Each row of a before or after table is a point. One or more steps were done to the points. Then noise was added and the rows were shuffled. The steps act on columns, c1 being the first. Write out the steps. A step turns or swaps two columns, mirrors them in a line or flattens them onto one, adds a multiple of one to another, or multiplies or shifts one. Angles are multiples of 10 degrees, from the lower column toward the higher: turns from -170 to 170, lines from 10 to 170 but not 90. Use the fewest steps. Two steps may share a column if one is a turn and the other turns, adds or multiplies; they go together, in the order done. Otherwise the lowest column goes first.
In the rows, 128 means zero.

Before (14 x 2)
[[100 112]
 [116 109]
 [133 195]
 [ 77 125]
 [136 128]
 [ 85 146]
 [128 144]
 [ 63 142]
 [105 128]
 [ 97 101]
 [113  81]
 [129 173]
 [132 102]
 [ 39 195]]
After (14 x 2)
[[ 64 219]
 [ 98  89]
 [123 103]
 [ 94 161]
 [ 96 120]
 [157 190]
 [135 125]
 [ 80 141]
 [ 87 113]
 [146 170]
 [108 139]
 [ 72 162]
 [109 115]
 [135 146]]
Steps: turn c1 and c2 by -20 degrees

Before (8 x 4)
[[105 187 135 155]
 [169 114 158 111]
 [111 141 171 151]
 [137 118 151 109]
 [164 101  85 104]
 [136 124 128 102]
 [121 146 122 106]
 [ 90 146 170 158]]
After (8 x 4)
[[159  73 135 209]
 [142 186 147  56]
 [130 135 124  50]
 [139 113 137  62]
 [106  75 111 218]
 [115  92  99 197]
 [131 153  81  77]
 [118 132 103  71]]
Steps: turn c1 and c3 by -150 degrees; turn c1 and c2 by -130 degrees; multiply c4 by 3

Before (10 x 8)
[[154 114  84 125 112 177 100 175]
 [134 154 168 156 102 114 137 166]
 [109 103 179  98 119  77 122 223]
 [181 101 141 144 121  79 123 152]
 [119  87 101 156 177 184 117 151]
 [152  78 122 172 107 135  71 129]
 [ 80  97 169 103 138 123 174 114]
 [152 165  63 133 170  61  96 195]
 [121 143 172 144 170 143 184 114]
 [ 95  84  73 131 111 115 174 187]]
After (10 x 8)
[[168 153 134 120 102 109 142  84]
 [121  89 152  88 107 114  62 113]
 [ 83 118 154 119 113 179  99  84]
 [ 99  90 118  86 177 168 111  95]
 [169  90  81 148 138 133 166 150]
 [172 136 121 105 171 130 185 135]
 [ 63 173 153 178 171  77 104  63]
 [179 107 110 205 118 114 118  48]
 [141 103 182 146 120  82 120 100]
 [ 72  76  95 149 110 124 167  71]]
Steps: swap c1 and c3; turn c2 and c7 by 10 degrees; turn c4 and c8 by -160 degrees; turn c4 and c6 by 30 degrees

Before (13 x 11)
[[ 59 104 199  75 173 107 172  47 133 148 142]
 [ 95 133 132 149  80 110 190 166 119 115 127]
 [109 154 125 187 121 154 116 156 153  70 130]
 [ 52 110 129 167 124 171 132 124  75 140 170]
 [100 109  94 153 147 171 149 134 143 130 142]
 [ 61  96 175 129 105 119 137  83 158 141  94]
 [ 65  82 143 137 134 147 137 181 102 125 123]
 [102 146  81 184 121  99  82 126 126  86 123]
 [ 88 102 103 146  68 126 127 157 130  67 153]
 [124 161 131 139 125 151  73 127 153 112 117]
 [140 116 146 204 111 121 158 206 179  99 153]
 [ 93  54 125 147  96 153 153 145  45 142 166]
 [115 152 163 177 163 162  69  56 116  57  41]]
After (13 x 11)
[[144 115 147 218 111 130  86 172 197 120 102]
 [ 85  95 175 139 107  77 132  77 120 116 164]
 [101 103 106 145  69 102 109 154 142  95  71]
 [ 66  85 142 127 136 103 119 185 141 121 133]
 [113 134 132 143  81  93  68 166 138 121 141]
 [ 88 103 197  78 175  72  87  55  93 153 146]
 [125 144  80 179 120  89 166 138 111  91  89]
 [ 93 152 162 170 163 148 190  91  58  17 127]
 [ 83  54 125 117  95 126  97 196  75 165 120]
 [ 78 106  95 155 146 141 106 129 137 139 127]
 [ 41 112 130 145 125 113 115 161  80 168 104]
 [ 93 154 126 189 120 133 129 148 149  86  89]
 [111 160 129 146 128 142 178 114 143 111 105]]
Steps: turn c1 and c6 by 40 degrees; turn c4 and c9 by -20 degrees; turn c8 and c9 by 40 degrees; turn c10 and c11 by -40 degrees; turn c7 and c11 by 160 degrees
